Each row is a point. Each copy is the shape, with its points in the same order, stretched, turned, moved and blurred by noise. Is it also mirrored, or only turned?
(in the rows, 128 means zero)

Shape (7 x 2):
[[ 83  73]
 [111 195]
 [ 92 171]
 [ 87 198]
 [158  66]
 [147 147]
 [134 166]]
Copy 1, 7 rows:
[[158  56]
 [125 172]
 [151 153]
 [160 171]
 [ 75  62]
 [102 123]
 [104 134]]
Copy 1 is: mirrored
Copy 2 (7 x 2):
[[146  68]
 [ 68 160]
 [ 71 128]
 [ 46 140]
 [200 120]
 [128 157]
 [103 164]]
Copy 2 is: only turned
Copy 3 (7 x 2):
[[ 49 107]
 [141 200]
 [107 193]
 [114 215]
 [134  67]
 [156 140]
 [162 154]]
Copy 3 is: only turned
Copy 4 (7 x 2):
[[ 61 158]
 [137  67]
 [113  80]
 [120  48]
 [111 207]
 [148 134]
 [146 103]]
Copy 4 is: mirrored

Shape, 9 rows:
[[152 107 161 110]
 [ 99 122 167 129]
 [133  97 133 129]
 [184 156  74 146]
 [125 142 195  47]
 [130 165 143 143]
 [143 121  78 152]
 [146 118 115 178]
 [111 124 157  84]]
Copy 1:
[[151  97  79  75]
 [ 94  81  92 104]
 [152  84 111 109]
 [189 192 133 147]
 [ 99 101  83   7]
 [107 149  90 126]
 [168 133 149 157]
 [154 123 102 168]
 [109  88 114  59]]
Copy 1 is: mirrored
Copy 2 (9 x 4):
[[181 115 143  90]
 [150 110  92  82]
 [140 113 142 101]
 [140 151 164 182]
 [220 153  98  32]
 [158 130  98 133]
 [102 139 156 148]
 [122 103 143 159]
 [164 145 107  60]]
Copy 2 is: mirrored

Shape:
[[136 128 123 148  74 137]
 [167 132 152 153  94 128]
 [102 194  82 125 146 129]
 [153 113 134 104 120 116]
 [154 130 139 149  91 144]
 [ 43 142 108 124 187 178]
 [192  68 137  93  91 113]
 [137 116 131 109 117 119]
 [106 199 107 116 157 134]
 [154 150 109 140  72 185]
 [ 95 162 135 103  99 131]
 [106 160  71 132 135  95]]
Copy 1 (12 x 6):
[[ 74 131  98  94 142 134]
 [ 88 122  99  87  92 130]
 [ 85 211 166 167 138 144]
 [136 131 123 100 125  97]
 [ 78 118 111  96 111 138]
 [118 125 161 249 160 159]
 [166 104 112  40 132  85]
 [133 133 121 114 136  97]
 [ 87 195 171 175 117 126]
 [ 39 120 149  87 139 154]
 [ 76 144 121 143 146  79]
 [127 219 128 149 159 137]]
Copy 1 is: only turned
Copy 2:
[[130  94 119 136  76 108]
 [154  92 127 106  84 115]
 [116 167 130 185 116 203]
 [169 132 153 135 122 112]
 [147  90 118 120  88 115]
 [ 61 133 162 179 182 183]
 [202 114 129 123 112  56]
 [152 128 148 142 119 113]
 [131 161 146 183 125 212]
 [162  69  82 154  79 132]
 [137 105 163 179  98 142]
 [101 189 131 165 107 159]]
Copy 2 is: mirrored
